Each row is a point. Examples show where two turns around zero, p and q, send a point. Where does a point land after both, in the order given? Backwards means that the second turn is done in reverse. Each puzzle has new turns, and all numbers are rounded.

Turn p:
[-10  37] -> [32 21]
[21 -5] -> [  2 -22]
[-37 -16] -> [-27  30]
[32 -5] -> [  5 -32]
[ -6 -12] -> [-13   2]
Turn q:
[ 16 -31] -> [ 20 -29]
[ 22 -12] -> [23 -9]
[ -4 -20] -> [ -1 -20]
[-20  34] -> [-24  31]
[-14  29] -> [-18  27]
Where do these land?
q, then p: [ 14 -35] -> [-25 -28]
p, then q: [-27  26] -> [12 36]
p, then q: [-6 22] -> [17 15]
q, then p: [ 19 -13] -> [ -3 -23]

Turn p:
[-19  15  -7] -> [-24  -5   7]
[-5 19 30] -> [-11  32  11]
[  5  -9 -12] -> [  7 -13  -6]
[-19 -21  32] -> [15 13 38]
[ 37  -3 -43] -> [ 11 -28 -48]
Turn q:
[ 18 -25 -19] -> [ 11  16 -31]
[-34 -26 -15] -> [-32 -14 -29]
[ -1 -11  37] -> [ 18 -34   4]
[  9  29 -16] -> [-5 27 21]
[ 8 32 13] -> [ 7  4 34]
Where do these land?
q, then p backwards: [-32   9   3] -> [-27  13 -15]
q, then p backwards: [ 32 -21  13] -> [ 31 -26   1]
q, then p: [-35   0 -23] -> [-24 -18  29]
q, then p: [34 11  7] -> [  6  26 -25]

Turn p:
[ -8  -7   1  21  18 -11] -> [ -3  -3 -12  16  24  -7]
[ -8  -6 -12   7  -7 -17] -> [  9  -9 -16  13  -5  -5]
[-22  -4   9   0   5  -5] -> [-17   1  -3  16  -1  -9]
[ 23 -20  23   6  11 -10] -> [  9 -10  19  -5  24 -24]
[  4  27  -7 -13 -15   4] -> [  7  20  -4 -13 -22  10]
[ 19  17  16 -16 -18  36] -> [  2  18  37 -22 -15  20]
[-11 -20  -5  -3  18 -10] -> [-15 -20 -12   4  10 -11]
[ 10  17 -12  -7  -4  10] -> [  5   9  -4 -16  -7  15]
[ -9  -4 -12   5  -9   4] -> [ 2 -7 -5 10 -7 11]
Turn q:
[ 2 -3  1 11 13 -9] -> [  3 -11   9  -1  13   1]
[ -1  11   8   9 -20  -7] -> [ 10   5   6   6 -10 -21]
[ -4  16 -12   1  -2 -11] -> [  1  14   2   2  14 -13]
[ -5 -14   0  -3   7 -12] -> [ -8  -9   4 -15   5   0]
[-11  16  -9   2  -1  48] -> [-16  15 -15  41 -10  17]
[ -5 -32 -15   0   7  -8] -> [-17 -23 -12 -18  10   0]
[ 13  13  -6   4 -12  11] -> [ 14   8 -13  15  -3  -4]
[ 12  -6  33 -24   7 -10] -> [ 14   3  17 -27 -19  19]
Where do these land?
q, then p: [ 13   1   0   6  13 -11] -> [ -4  -5   7 -14  13  -4]
q, then p backwards: [  0  16 -14  -3 -14  19] -> [-20  17   0  11  -2 -14]
q, then p backwards: [-15  15   6 -22 -15  -7] -> [ -2  25  18 -17  -3  -1]
q, then p: [ -1  21  14  11 -22  12] -> [31 14  2 14  1 -3]
q, then p: [ 16 -23 -11 -14   2   2] -> [ -8 -20  -7 -16 -11  15]
p, then q: [ 1 -6  5  0 16  6] -> [-12  -1  10  -4   4   9]
p, then q: [-15 -23   0  22  20 -21] -> [-10 -29   7  -2  33  -3]

Turn p:
[ -2   3 -16  -8  11  -4  -1  13  13] -> [-4  8  3 -6 15 19 -6  1 -6]
[ 13  17  -3   3 -11  27 -11  -6 -35] -> [-10   7  -3 -13 -24 -25  22  13 -22]
[  8  -2   1  -2   4 -13  28  19  -2] -> [12  9  3 -2 30 -6 10 -7  9]
[ -4 -18  -1  -6   7  -6  -1 -24  21] -> [  9 -16   0  -2 -10  19 -16 -18   9]
[  0  -4   6  -5  -3 -24 -18 -22   6] -> [ -6  -5  -9  -5 -14  -2 -27  -8  18]
[ -5  11 -10   4 -37  14  12   3 -21] -> [ -7  -4 -24  -3  -3 -11  36  19   1]
[-14  -1   7  10  21   0   3   3  -3] -> [  3  11   6  21   0   2  -3 -11  -7]
[ -8 -21  15  -8   7  -2 -20  -8   3] -> [-14 -18  10   8 -10  -1 -18 -15   1]
[-2 13  8 -4  4  6 14 13 11] -> [ 5 10 16  5  9  8 11  9  8]
[14  4 -7 14 -4  3 -7 10  8] -> [  9  -1  -1  -4   7  -2  -8  19 -10]
Turn q:
[-15  12   0  20 -27  -9  12   5  -1] -> [ -4   1  -9  -7 -11   1  10  16  33]
[  2 -16   1 -17   3  13 -13  -3   0] -> [  3 -10   6   8   6   5 -17   3 -18]
[-11 -15  17  -2  20   0 -14   0 -14] -> [ -9 -17  16  19  -4 -13   5  -3 -16]
[ 10 -14  -4  -7   9   5  -8  16   7] -> [-10   1  -3   5  21  -1  -8   0 -15]
[ 23 -18   2 -10   6   2   8 -11   0] -> [ 18  -9   5 -10  19   0   0  -7 -15]
[ 22  -8  13 -19   4  19  12   5   6] -> [  6   4  23 -15  23   5 -12  -1 -13]
[ -2  -5   4  -1  -3  -5 -20  -9   1] -> [  7  -8  -4  15  -5  -9 -10  -1  -1]
[ 19  -8  -3 -32   5  14   1   2 -15] -> [ 11   4  12 -11   8   5  -9  11 -35]
[-19  20  -5  17   0   2   3  -9  10] -> [ -7   6  -4   5 -19  12   4 -12  22]
[  2  20 -17  30 -12  -1  14   3  -4] -> [  3  18 -15  -2  -3  13  24   5  24]
[-19  12 -15  12  -7 -17  19   1   8] -> [-13   0 -20 -16 -15   5  12  -5  20]
[-11  20   9   9   3 -22 -15   2   2] -> [ -7  10  -6  11 -19 -23   1  -7  13]
Where do these land?
q, then p: [ 20   3  -5  10  -8 -11  -3  16  -1] -> [ 5 25 -1 -6 13 10 -6  0 -3]
p, then q: [ -6   5  -4 -11 -11  -2  10 -10 -15] -> [  0  -3  -9 -20  -8  12  -3  -5   5]
q, then p: [-5 -2 18  5 -6 -4 13 -4 34] -> [ -3 -13  12  -1 -14  23 -23  -8  12]
q, then p backwards: [-10   5   5  -2   2  -9   8  -8 -10] -> [  6   1   6  -5  -5  12   0 -13  -6]
q, then p: [ 24 -14  14  -4  20  -4   1  10 -14] -> [  5  22   5   5   5 -21  -3 -26   5]
p, then q backwards: [ -8  34  -5   6  -7  10 -37   2  10] -> [-23  15 -10 -19 -21  15 -12  25 -17]
p, then q: [  1 -16   5  11  -4   8 -48   5  -6] -> [-12 -24 -12  26 -10 -18   5  30  -4]
q, then p: [ 18 -11  -8  -5  20   1   3  -3   9] -> [  3  11   0  -7 -16  -5   1 -21 -10]
p, then q: [  6  -8  -4   6  -3  -2  15 -16  -1] -> [18  0 -9 -9 10  4 -2 -4 -6]
q, then p backwards: [-11   7  -3  10  11  -1  14  -5   9] -> [ -9  -3   0 -20   1   0   7 -11  -4]
p, then q backwards: [-17 -14  -5 -12  -3  -9  12  -4   2] -> [ -5  -7 -10  18   8   1   6  -6  17]
p, then q: [-13  12  -7 -14  -9  22  12  16 -18] -> [-17  -2  13 -26 -11  12  20   1   6]

Turn p:
[  6  12 -11  16   4  11   7 -23  13 -21  39] -> [ 16 -14  -1  26  19 -18  27 -11  -6  -7  26]
[  1  -4  -7   8  10  -1 -14   8 -10  31  20] -> [-14 -13 -10   8 -13  -2 -19  16  -5   4  24]
[ 22  16 -20  -1  -5  -8  37   4   2 -10  12] -> [ 33  17  -4   9   7  -9  18  13 -26  11   3]
[ -4 -12   5 -15 -12  16   5 -17   9   0   7] -> [  0 -11  -2 -16  10  15  13 -17  -5   1   9]
[ 29 -21   4 -11   8  -7 -10 -25  15   4 -19] -> [ -9 -19  20 -29  20 -14   0   4   2  23  -9]
[-12 -15   2  -4  10 -36   9 -16  -7 -20 -25] -> [-11  16   1 -26  -8 -27  22   4  12  -5 -25]
[-20  23  -3   3  16  20  -5  11  -5  13 -29] -> [-20  31  -4  15   5   9 -27 -14  10   6  -5]
[  2  17   1 -20  -2 -23  -2  18  -9 -16  28] -> [ 23  11   9  -2  -8  -2   4  24  -3 -33  15]
[ -6  -9  25  16   4  18 -16  13  15  28  13] -> [-21 -25   7  19 -11  28  -9   3  13  11  14]
[ 13 -23   2 -29   6   0   4  11 -16 -28 -21] -> [ -6   6  10 -26  14   2   2   9 -22 -21 -34]
[-18   1 -10  -2 -11  -2 -16  35  -2   6 -18] -> [  1  10 -20   1  -7  18 -27  11  16 -10 -18]
[-13  16  12  39 -28  11   0 -18  -5  12  -8] -> [  9  -7  -5  20 -27  -2  -5 -41  14  20  -1]
Turn q:
[ -1  -8  -6  -6   9 -24  24   7  -8 -12  17] -> [ 12  -8  17   3   0 -11  31  -4 -17   3  -5]
[-10   4  11  17  11 -19   2  -6  15  48   6] -> [  3  34  11   7 -18 -22  -7   6  15  31  13]
[23 18  6 19 10 22 -9 40  6  2 -3] -> [-11  -5 -21  27 -22  -6  -3  13  10 -32  20]
[ -9   4 -12 -32 -24 -19 -11  -7  -2  -8  13] -> [ -4  -2  -2 -38  22   4  17   7 -14  10   4]
[-15  14  -9  38   7   1  10  13   5   7  -9] -> [-21   6  -5  27  -7 -26   0 -15  15   2  -3]
[ -5  -8  13 -19  -7 -14 -20 -21 -12 -23  -5] -> [ 10   3   2 -30  16   6 -13  -3 -25  -8 -15]
[ 37   1  -7  24 -16  19  -6   7   0  15  -1] -> [ -6 -24 -23   5 -32   2 -13  14  19   3   3]
[-17 -13  15 -25 -15 -10  -3 -24 -21 -24   2] -> [  2   3  15 -30  16  20  -2  -9 -30   0 -21]
[-15  -9  -8  10  12 -19   9  20   6  33 -30] -> [-10  15  13  31  11 -28  -6  25   9  19  -4]
[ 29  22 -14   9  12  32 -16   4 -15  18  -5] -> [  0 -12 -41  24 -14  13 -18   3   2   4  23]
[  3 -11 -13 -13   6 -10  -1 -13  16 -27  10] -> [ 24 -15   7 -18  19  -4  11 -11   4  -9  -2]
[ -9   3  21 -15  -6  17  24 -20  11 -17  -7] -> [  5  16   8  -4   7  32   9 -14  12 -11 -23]
[-12 -17   3  -7  -1  25  -2   0  -1 -14  12] -> [ -6 -12  19  -4   6  21  -5 -14   0 -12   8]
Where do these land?
p, then q: [  7   9  20 -28  14 -14 -34 -10 -15   9  31] -> [  3   4  27 -37  -9   6  13  -5 -20 -33  15]
q, then p: [-26  10 -10  32  -5  28 -10  13  14  -5 -23] -> [-14  -2 -16  10  12 -16  16 -10  48  -9   2]
q, then p: [  6  -1  -2   0 -13 -17 -20  -1   1  21  -2] -> [  6   5  -6 -10  -7  10 -17  22   7  -7  11]
p, then q: [-17   4 -13   7   0 -15  27  15  -4 -31  -7] -> [ -5  -5 -30  20   6 -11  22  -1   6  -3 -26]
q, then p backwards: [ 14   7 -24  15 -11  26 -11  14  15  -9 -10] -> [-23 -18 -11  14   1   2 -34   1  10   2  13]
q, then p: [ -7 -27  -5  -9  16  -3  22  10  -9 -16 -19] -> [-25  -4  19  16 -12  -6   5   0  -6   7 -29]
p, then q: [  8 -14  19   3  16 -17  18  10 -11   2  21] -> [-30  -2  16   5 -14   4  18   6 -13  -6 -12]
q, then p backwards: [ 14  -4  26 -15 -21  -1 -19 -24 -18  10  21] -> [  6  -9   8 -31 -24  -7  13   9 -18  31  -8]
q, then p: [-21   0 -24   5 -13  24  13  12  29   1  -8] -> [-21   2  -8  14  16  12  32   2  27  11   6]
p, then q: [ 19   7  19  -5  -7   2 -11 -21  28   7 -10] -> [ 24  23  18  -2 -13  14 -12  13  13   2  10]
q, then p: [-11  -9 -24  14  22  -7  25 -10 -11 -11   1] -> [-19 -10   7  -4 -16 -24  12  -6  -3  30  -6]
q, then p: [ 16  18  18 -20   2  -5   0  -7 -20  22   5] -> [ 19   8 -10  11  -6   8 -28  -5 -25   0  10]
